Every row gives one point. Two turns around zero, p and q, are shown by what they do to some points. Where does a point land after both, in the order given? Backwards means that the second turn is done in reverse. Each puzzle has new turns, and all numbers are rounded.
(in the rows, 128 means zero)

Turn p:
[109 117 145] -> [119 134 153]
[143 112  67] -> [105  85  85]
[155 153 138] -> [161 140 113]
[101 150 128] -> [111 158 125]
[135 133 148] -> [145 136 138]
[125 104 143] -> [128 116 154]
Turn q:
[156 148 164] -> [126  97 167]
[ 95 140  95] -> [100 149  95]
[114 116 129] -> [136 126 111]
[148 108 124] -> [151 141 139]
Where do these land?
q, then p: [106 141 111] -> [101 137 116]
q, then p backwards: [116 105 128] -> [149 143 123]
p, then q: [148 144 118] -> [126 154 137]
p, then q: [135  99 177] -> [155  87 158]
p, then q: [149 166 135] -> [109 153 159]
p, then q: [115 114  98] -> [133 134  93]

Turn p:
[124 133 147 131 113 107] -> [100 140 122 122 135 133]
[138 131 141 138 107 115] -> [100 132 116 127 123 123]
[146  56 139 122 121 149] -> [133 115 151  88 112  68]
[142 148 142 144 145 152] -> [126 109 132 164 141 118]
[134 144  98 141 100 118] -> [124 123  94 129 102 147]
[132 149 135 104 147 135] -> [135 139 152 153 130 139]
[ 86 128 145 111 106 149] -> [112 105 159 102 137 156]
[122 134  78 131 186  99] -> [194 162 100 140 145 139]
Turn q:
[ 87 140 115  81 153 127] -> [120 118 111  72 125 163]
[151 134 138 187 112 131] -> [134 143 120 181 116  95]
[130 162 121  84 125 128] -> [160 132 131 103 127 166]
[ 89 103 150 136 135 100] -> [ 93 107 136 108  96 107]
[ 99 138 122  95 128 166] -> [121 106 108 117 137 177]
[153 115 155 145 122 131] -> [119 138 153 159 125 119]
[166  99 115 158 117 126] -> [131 135 140 157 158  89]
[137 124 121 135 155 124] -> [117 151 123 120 137 118]
[142 138 114 131 105 118] -> [159 124 130 134 132 117]
Where do these land?
p, then q: [145 100 143  97 135 158] -> [127 126 172 133  94 121]
q, then p: [130 154 114 130 132  90] -> [114 155 127 142  93 135]
p, then q: [115 147 103 130 109 132] -> [127 110 120 146 155 138]
p, then q: [ 77 169 125 137 140 119] -> [ 94 151  98 143 160 156]
q, then p backwards: [140  97 169 122 110 131] -> [134 144 160 102 124 162]
q, then p: [137  74 141 125 131 128] -> [122 141 141 109 178 127]
p, then q: [151 156 102 155 140 138] -> [134 130 110 150 151  89]

Turn p:
[140 151 125 139 119  97 143 130] -> [143 110 112 155 127 119 136 108]
[101  87 124 146 143 158 152 191] -> [ 71 110  93  93  92 143 116 154]
[100 164 164  98 142 129 121 113] -> [150 153 157 113 102  94 152 118]
[116  93 138 142 163 124 136 110] -> [ 84 147 141 140 125 114 106 128]
[145 157  97 140 105 129 128 105] -> [163 132 123 157 138 159 132 121]
[111  97 129  84 121 136 117 114] -> [122 145 150  83 146 130 114 111]
[146 139 105 134 151  99 110 178] -> [104 104  95 136 148 124 177 135]
[140 146 124 153 101 114 110 120] -> [161 128 108 151 145 125 125 137]
[124 139 150 150 141 147 144 105] -> [131 139 148 151  97 122 113 141]
[157 106 124  94  94 147 118 115] -> [149 111 154 100 162 151 108 128]
Turn q:
[156 141 124 129 139 125 138  92] -> [157 155 107 141 120 128 143 135]
[132 135 153 128  91 179 145 155] -> [108 158 175  97 136 148 138 104]
[ 83 112 113 162 120 168 108 146] -> [ 99  99 153 150 133 165 114  87]
[162 115 114 102 142  90 114  94] -> [164 141  95 141 119 101 102 161]
[142 129 114 127 107 102 141 132] -> [127 136 101 104 128 114 119 122]
[103 142 114 143 126 160  88 185] -> [ 78 109 154 143 178 149 116 114]
[141 112 145 142 162  93 142 115] -> [127 123 108 145  92  97 146 147]
[112 109 176 122 115 139 138 136] -> [125 121 175 109 105 115 136 122]
[121 126 105 110 156 124 147 117] -> [137 117 106 128 115 151 130 156]
[128 159 123 116 122 101 120 109] -> [158 121 107 122 152 113 136 131]
Where do these land?
q, then p: [136  98 143 120 144 105 121 134] -> [134 120  93 118 145 108 126 126]
p, then q backwards: [114 137 164 156 171 120 143 124] -> [152  93 161 153 154 113 122 136]
q, then p: [133 151 139 134 111 135  95 150] -> [106 147 144 146 117  98 141 124]
p, then q: [143 106 129 120 131 123 172 156] -> [143 105 147 130 101 136  90 114]
q, then p: [132 171  57 103 119 153 132 130] -> [101 145 161 123 116 182 174 159]
p, then q: [136 152 144 112 120 113 149 137] -> [142 143 120 119  99 111 114 121]
q, then p: [ 96 118 156 132 115 129 100 124] -> [119 127 144 135 145  93  97 134]
q, then p: [121 116  82 165 120 105 111 115] -> [122 168 116 152 162 160 116 131]
q, then p backwards: [141 103 139 110 120 168 128  81] -> [116 158 131 128 112 163 140  79]

Turn p:
[113 113  72 122 183 114 101 143 128] -> [130 127 131 125  51 135 107  94 113]
[113 117 146 142 127 122 126 146 140] -> [135 143 107 129 127 133 148 135 115]
[130 107 143 133 119 106 131 106  95] -> [118 141 112 153 139 107 130 115 159]
[136 160 144 135 109 174 159 163 138] -> [149 132 151 107 153 152 130 187 123]
[124 164 129 180 172 140 125 120 140] -> [116 163 125 127 127 137  79 143  81]
[146 117 149 116 125 122 152 110 140] -> [137 113 134 158 154 118 137 127 124]
[106 111 121 119  98 106 136 105 135] -> [ 99 126 134 137 135 121 165 107 136]
[108 116 137 109 132 172  74 105  91] -> [146 145 117  93 143 154 103  75 166]
[115 115 133 123 105 105  91 132 139] -> [118 120  96 106 125 119 155 107 128]
[189 132  81 120 140 168 149 153 120] -> [170 107 186 114 103 105  95 157 136]
[144 128 138 128 108 101 146 137 137] -> [121 112 120 142 134 107 149 151 126]
[112 155 144 109 118 107 144 117 133] -> [ 97 107 120 144 145 148 136 138 129]
Turn q:
[139 133 112 126  98 118  81 135 119] -> [108  97 113 157 117  95 134 135 124]
[154 114 129 128 142  73 133 145 124] -> [ 99 160 119 106 109  96 108 138 140]
[123 107 118 153 150 143 134 135 150] -> [114 122 153 111 152 140 112 110 131]
[113 133 158 112 145 159 119 145 153] -> [137 140 156 143 164 141 134 149 106]
[137 166 128 128 145 144 135  84 124] -> [127 136 115 148 116 179 147 125 145]
[127  99 113 117 142 163 137 110 126] -> [142 131 145 129 150 133 146  90 144]
[107 147 132 116 147  36 139 136 131] -> [ 97 178 107 103  74 117 105 141  86]
[119 149 150 132 137 145 109 107  92] -> [148 133 106 173 129 149 116 126 132]
[124 112 126 145  33 142 137 131 139] -> [157  55  96  92 141 102 150 143 120]
[145  95 121 126 144 154 139 141 142] -> [128 132 160 114 158 119 133 116 150]
[119 153 121 124 125 132 145 140 108] -> [152 125 138 132 100 136 123 136 128]
Where do these land?
q, then p backwards: [157 123 106 111 154 134 156 155 126] -> [127 113  88 134 107 154 143 129 101]
p, then q: [105 142 160 158 143 148 111 134 130] -> [131 120 156 169 102 141 137 127 140]
p, then q: [142 110 156 103 147 104 113 147 143] -> [117 110 128 109 122 110 129  97 167]
q, then p: [159 100 102 141 114 145 155  97 135] -> [134 102 162 154 138 139 148  99 100]
q, then p: [135 128 104 144 106  90 139 113 142] -> [112 113 147 123 118 141 162 106 151]
p, then q: [ 95  98 156 148 151 107 103 130 140] -> [133 101 123 132  82 155 139 103 152]
q, then p backwards: [100 144 154  98 116 160 154 102 106] -> [118  88 165 118 148 155 134 160 146]
q, then p: [126 145  94  98 105 104 109 101  90] -> [ 85 144 158 127 136  86 158 139 139]
p, then q: [106 140 123  90 117 137 125 129 160] -> [166 141 135 123 157 129 140 105 140]
q, then p: [158 168 135 165 159 144 105 166 105] -> [153 158  86  79 132 127 147 132  89]
p, then q backwards: [126 112 118 153  96 137 138 135 131] -> [144 116 131  93 131 123 141 139 144]
